Every row gives one point. Before rounding, the points of a table are all equally far from one centre. They may lie mostly on one side of it. Write the centre, to within rounding.

Points (8 x 3):
[[ 42  -7  -5]
 [ 27  22 -11]
 [ 30 -14  12]
 [ -3 -14 -60]
 [ 30  -9  12]
 [ 42   3 -24]
 [ 31  10 -42]
 [ 38   3 -35]]
Centre: [  3 -11 -19]

Points, 18 rows:
[[ 10 -33 -15  19 -49 -11 -13   1 -43   3  37]
 [  0  -7  39  22   8 -36   7  11 -11  20 -23]
 [-19 -41   4  28 -11 -18   1   9 -27  42   8]
 [ -9 -22  21  50 -23 -32   5   6 -30  23 -11]
 [-25 -32  22   8  12 -14   2  11 -39  37  13]
 [ 19 -44 -14  -3 -22  52 -16  11  -4  11   6]
 [ -3 -42 -25   1  11 -13  -5  11   6  21  12]
 [-18 -45  11   3 -13   1  -6  10 -13  50  15]
 [-12 -18  38  21  12 -18 -31  -3 -25  30  20]
 [-30 -48  19  14 -34  24 -10   7  17  11  11]
 [ 25  -8  17  31 -18  30 -21  24  28   4 -15]
 [-16 -56  -6   0  -4  13   6  14 -46  18  15]
 [ -3 -10  15  42 -60  -5 -35   8 -14  11   3]
 [-13 -15 -12  20 -27  17 -46 -22 -30  14 -22]
 [  9 -39  17  -6  -7   1 -40  35  -3 -14  11]
 [ -5 -31  -2  12 -25 -37 -34  -5 -24  18 -10]
 [-10 -16   2  25   6  -5   6  36  26  18   5]
 [ -2 -57  -3  15 -44   0 -30   5 -14  13  13]]
Centre: [  5  -7  12   9 -14   9   1  -4 -16  -2   6]
